Every row gives one point. Any point is a mix of the corners, with weights that add up to 1. It lies inside the corners' shape when no weight is negative. Is each point inside? If not, which corners have a negative weight?

Corners:
(1): [-4 28 18]
(2): [47  6  6]
(3): [-37 -58  52]
(4): [ -1  51 -38]
Points:
[ 10  50 -33] -> outside (3)
[ 4 -7 14] -> inside
[22 10 -8] -> outside (1)
[11 10 -8] -> outside (1)
[40  6  6] -> inside
[-21 -22  36] -> inside
[ 14  44 -13] -> outside (3)

Corners:
(1): [ -9  60   9   2  -7  -2  32  -8 -22]
(2): [ 20  50 -12 -37  28  53  45  56 -26]
(3): [ -5  -8 -26   9 -33  -8 -27 -14  15]
(4): [ 23   7   3  10  23  38 -29  25  21]
(5): [ -1 -34   7  11 -12 -24 -26  20  16]
(6): [-33  15  -4   9   3 -10   4 -19  50]
(7): [ 10  18   5 -32 -16   8   1  -9  34]
(8): [-17 -57  14  40   3  19 -25  -9  16]
(9): [ 19  16 -10  14 -11 -22  21  -7  33]
(10): [ 15 -31   3  14  20 -11 -41  -5  -5]
Points:
[  5 -23  -2  10  -4 -27 -36  -9  30] -> outside (1, 2, 8)
[  1  26  -7 -10   4   7  20  -1   3] -> outside (4, 5)
[-6 -1 -3 19 -1 -5  5 -1  5] -> outside (4, 7)
[ 4  8 -6  0  0 12 -4  8 13] -> inside
[ 2 17 -4  3  0  9  1 -1  1] -> outside (5)
[ 0  6  8  3 24 16 -3  3  0] -> outside (3, 5, 9)

Corners:
(1): [ 10  -2   3 -20  10 -29  18 -15 -38  22  -9  14  23  35  -1  22  13  -7]
(2): [-10  -7  12  32  -7 -26  46 -15 -16   6  -1   1 -10  30  -2  -6  15 -19]
(3): [ -9   7 -25  12 -11  -9  -5  38 -31 -17  -3  -8  11 -22  24  32 -24   4]
(4): [ 23  -9 -10  -9 -14 -52  12  32 -20  -7   3   5 -13 -10  -5  -6 -42  -7]
(5): [ -4  23 -18  -6 -25  -4  23  47 -17 -43  13 -19   8  -7 -19   1 -18  19]
(6): [ 12 -10   4 -18   5  23 -12  19  16  -4 -23   8   2 -38  21   7   3  48]
(7): [ -1   2  27  -7   2  31 -22  14   0 -29 -12  -7   9 -31 -12   2  -4  27]
(8): [-22 -14  45  14  19 -37   6 -11  15  11 -10 -16   6  60   1  14  36 -14]
(9): [ 14 -17   1  -2   2  33 -39  16 -12  -2 -35 -20 -14 -23 -14  10  11   2]
(10): [ -9  20  -8   5 -14 -11  -8  26   0 -21  -9 -11  15  -9   9 -22  -7 -19]
(11): [ -8  24  -1 -23 -14  32 -13  -4  23  19   1 -15 -20 -33  -9  21  13  41]
(12): [ 21 -14  -8 -11 -12  -4  -9 -12  19 -32  -6 -25  19 -33  11  20 -11  -8]
(13): [ 34   4   1   1  28  26 -38   6   1  22  17 -27  -8  -5  -5  -6  23   2]
(14): [  3  16  18   0  -3   0  10 -15  -7   4  -2  17 -27  48   7   5  -4   7]
(15): [  8   5  24   5 -11 -14  17   6   4  11   4   9   3  50   8  16  -1 -30]
(16): [ -5  -8   4  27  10  -6   5 -18   2   4  19  18  15  53 -11   7   6   6]
(17): [ 15  10 -13 -24  24   9  -8   6   1 -29  -4   3 -14 -45  -6  15  12   0]
(18): [ 20  15  22  31  -3 -42   6 -13 -21   3 -14  21  18  57 -18  14  13 -14]
(19): [ 13  20  -7  -6   9  27  -1   7   6  -6 -29  -9   0 -28   6  21 -17   6]
Points:
[  8  -3  18   6   4   1  -8  -5   7   5 -10  -1  -4  18  -5   7  11  -6] -> outside (1, 3, 5)
[  3  15   5  14 -20 -16  13   8  -6 -17  -7   9   7  13   0   9 -16   4] -> outside (1, 8, 9, 13, 17)
[ 7  6  1 -4  1 -6 -4  7 -8 -5 -5  0  8  5 -1 11  0  1] -> outside (2)
[18  4  2  0  4 -1 -1 -8 -1 12 -5  6 -4 11  1  9  6 -6] -> outside (3, 5, 7, 8)
[ 1  2  4  4 -4 -3  9  3 -3 -1 -5 -2 -3  1  1  7  5  7] -> inside
[ 4  6  4 -3  0  3 -2  2 -2 -3 -7 -4  3  2  1 10  4  5] -> outside (4)
[  0  -1  19   1   0 -21  18  -1   1  -5  -1   8   5  35   3   2  -2 -12] -> outside (3, 9, 11, 13, 18)
[ 3  2  3  6 -5 -5 -2 12 -3 -7 -4 -5  0  3  0  7 -5  5] -> outside (1, 17)

Corners:
(1): [ -7  10 -13   7   1 -16   5   2  16   8   2  11   7  14   7  -1  12  39
   2   3]
(2): [  8   5   4   2   9 -31 -21   0  14  -4 -26  -3 -15   2  -8  -5  -1  34
 -17 -11]
(3): [-13 -19 -16  16   2  -5 -13  12  -7 -12   1  -3 -13  11   6   4 -38  -9
  -1  19]
(4): [-31 -11  -4 -13  17 -17  20 -13  15  -1 -28   7   7   2  31 -17  -4  37
  37  21]
(5): [ 20   4   9 -20  14 -12 -25 -12   8  11  -7   0   8   0 -15 -11 -10 -12
  -3   6]
(6): [  2 -17   6  15  -8   3 -12 -18 -12 -13 -11 -13   1 -10   9  -3  15  10
  -8 -12]
(7): [-38   2 -15 -20  -8 -19  13  -4 -15  -7  -4  20 -11 -12  10  -5 -25   8
  38 -12]
(8): [ 31 -27  -3 -37   3 -11   1 -10   2   3 -27 -22  15 -26 -31  29  11 -32
   1  34]
(9): [ -7   0  17 -10   6   6 -15   4   3 -25   6 -35  20   2 -27  16  14 -10
 -11 -12]
(10): [ 24  13  14  -6  18  15  18  -1  12 -20   9   9  -9 -12  15   5  -9  -2
  15  10]
(11): [ 10 -10 -22 -14   9 -24  25 -23 -15  10   6  14  -7 -17  -8  24   3   4
 -10  22]
(12): [-31  11   5 -14  -4  -5  11 -14   1  17  14 -19 -11  15   9   1   7 -10
  -8 -25]
(13): [ 10  -4 -14  -6 -12  -6  60 -21 -14 -12  -1  -8 -20   1   6  -9   5 -24
  23  12]
(14): [-21   3  19   6  -7   8  32  -3  10  17  -9  -2   7   0   6  -7   4  28
  44 -19]
(15): [-29   8   2  13  -6 -19   5  -1  -4 -22  -6  -5 -10  -8  -7   2 -12   9
   7  14]
(16): [-12 -30  -3  27  14   8  13   4  20 -26  11  15  23 -14   6  -8  -1 -28
 -10  38]
(17): [ 19  -3   8 -38  23 -20  -8  -8   3  -6 -14  -4 -13   7 -19   8  10 -22
   6  22]
(18): [  9 -19  10  -6  13 -16   7  16   2   4   8  14  -7 -14   5 -14   2  13
   3  25]
(19): [-25  32  16  -3  25 -21   6  -5   8  12  22   1  18  -8   8  36 -23 -10
  37   5]
(20): [-17  17  25  19 -10 -21 -49 -22  12 -37  17  11   6  10   7  -6  -6  50
 -21 -43]
(21): [-5 -5  2 18 -5 10 37  6 -6  3  0 12 27 15 28 16 11 32 -9  3]
Points:
[  6   7   3 -13   5 -18  10 -10  -2  13  -4 -10  -2  -1 -12  12  13   2
  -2   0] -> outside (3, 4, 7, 10, 16, 20)
[-4 -2  2 -3  2 -7 10 -5  3  0 -3  1  3  0  3  1  1  8  9  2] -> outside (15)
[ -2  -1   4  -5   4 -10   9  -8   3  -3  -2   1   4  -4   1   3   2   5
   5   4] -> outside (3)
[-6 -2  1  2  3 -7  8 -5  3 -4  0  1  3 -3  5  2  0  9  4  5] -> outside (17)
[-5  2  4 -6  4 -5  9 -7  2 -4  3 -5 -2  0  3  4  1 -1  3 -1] -> inside
[-4  3 11  7  0 -6  8 -8  3 -9  4 -5  5 -7 -2  6  3  4 -2  1] -> outside (1, 3, 4, 7, 17)

Corners:
(1): [-23  23 -30 -12 -19  23  -1  27 -12  -6 -37 -13   9   8  34 -13 -17   6
 -26 -10]
(2): [  1  34  24  17  36 -28   8  39 -21 -22 -23  34 -39  34   9  -6 -35 -29
  31 -41]
(3): [  6  22  31  28 -16 -30  -7  -1  -8 -35 -39 -19   0 -27 -20  14   8 -25
 -24  14]
(4): [-50  21 -18  17 -13 -16  33  14 -22  10 -30  -7  22 -19   1 -38 -24  22
 -11 -24]
(5): [-28  13 -21 -28  26  26  27  25 -22  -1 -23  -5 -26  -4  11 -27 -20 -38
 -32 -12]
(6): [ 19  -3  11  10  25  15  10 -12 -11 -21  -3 -13  23   8 -11  -2  11   4
 -24  25]
(7): [-17   3 -16  23 -23 -31  19   7  22 -17 -17 -16  29 -46 -21   9  -3   7
  -2 -25]
(8): [-36   6 -16  34 -25  31 -12   6  -9  -4  -1 -15  13 -15  -5 -12  30 -22
 -24 -21]
(9): [-44  27  20  15 -28   8  24  60 -14  -7   2  16 -11 -29  13  15  -5 -27
  17 -26]
(10): [  4 -12 -21 -13   7 -10  15 -22  10   6 -19  13 -32  30   0 -24  23  -1
 -33  25]
(11): [-12  21   9 -10   4 -17 -21 -17  30   2 -33  -9  16 -21   5  18  -8 -11
 -14  21]
(12): [-30  25 -23 -13  -9  17  18  23   5  12   1 -18 -14  17 -33 -45 -12  -7
  29  14]
(13): [ 21 -22   3 -20   5   1 -17 -41  16   7  15  -8 -38 -28 -17  17  35  10
  11 -32]
(14): [  6 -14  11   4 -14   5 -14 -29  15  23   0  30  10  -7   8   1  -7 -24
  18 -21]
(15): [  7 -16 -11 -15  -9  -4  14 -41  -8   0 -11  -7  24  19  27  19  41 -13
 -26  -6]
(16): [ 30   2  23  13  31   8  -2 -17  28  34 -36  -2 -27   7 -12  16  -3 -30
   8 -12]
(17): [ 31  17 -13  12   2 -16   3  19  22  32   6  -9  26 -28  -1   7  16  -1
  21  -9]
(18): [ 22   1  16  -2  -2 -21 -29  28 -22 -29   3   4 -14  21 -36  -4 -23  -3
 -35 -21]
(19): [ 12  24 -16 -21   4  -5   8  -3  -8 -21 -41  38  -5  22  -7   4  32 -32
  -4   1]
(20): [  2   4  45   3 -11 -33  -2 -20  37  -7 -32  24  26 -11  -6 -20  12 -31
 -14 -26]
(21): [  8 -13  13 -24  23 -16  -6   3  -2  -5 -42  -4  -8   7 -18   7   2 -20
  17  -3]
Points:
[  1   4 -13  -1  -5   3   1  -2  -3   5 -17 -11   0 -10  -9   0   8 -10
  -3 -13] -> outside (2, 6, 9, 10, 11, 20)
[ -6   6  -3   3  -6   3   1 -12   9   3 -21 -12  14 -14  -9  -5  12 -15
  -5  -3] -> outside (2, 9, 10, 18)
[-14   6   4   4 -18  -4   2  -7  12   2 -25   2   4 -11  -2   0  15 -16
  -5  -7] -> outside (2, 5, 6, 17, 18)
[ -9  11   1   3  -3  -6   5   6  -2  -5 -21  -2   6  -8  -2  -3  -2 -10
  -5 -13] -> outside (10)
[ -2   6   6   0  -3  -7  -2  -2  -3  -8 -15   3   4  -6   0  -3   9 -11
 -14 -10] -> outside (7, 12, 16)
[ -2   6  -1  -3  10  -5   2   0   6   2 -15 -14  11  -7  -3  -2  -4  -6
  -8 -10] -> outside (3, 9, 10, 14, 19)
[-15  16  -4   5  -1   2   9  16  -8  -3 -21  -4   5  -5   0  -4  -9 -17
  -6 -10] -> outside (10, 13, 20)
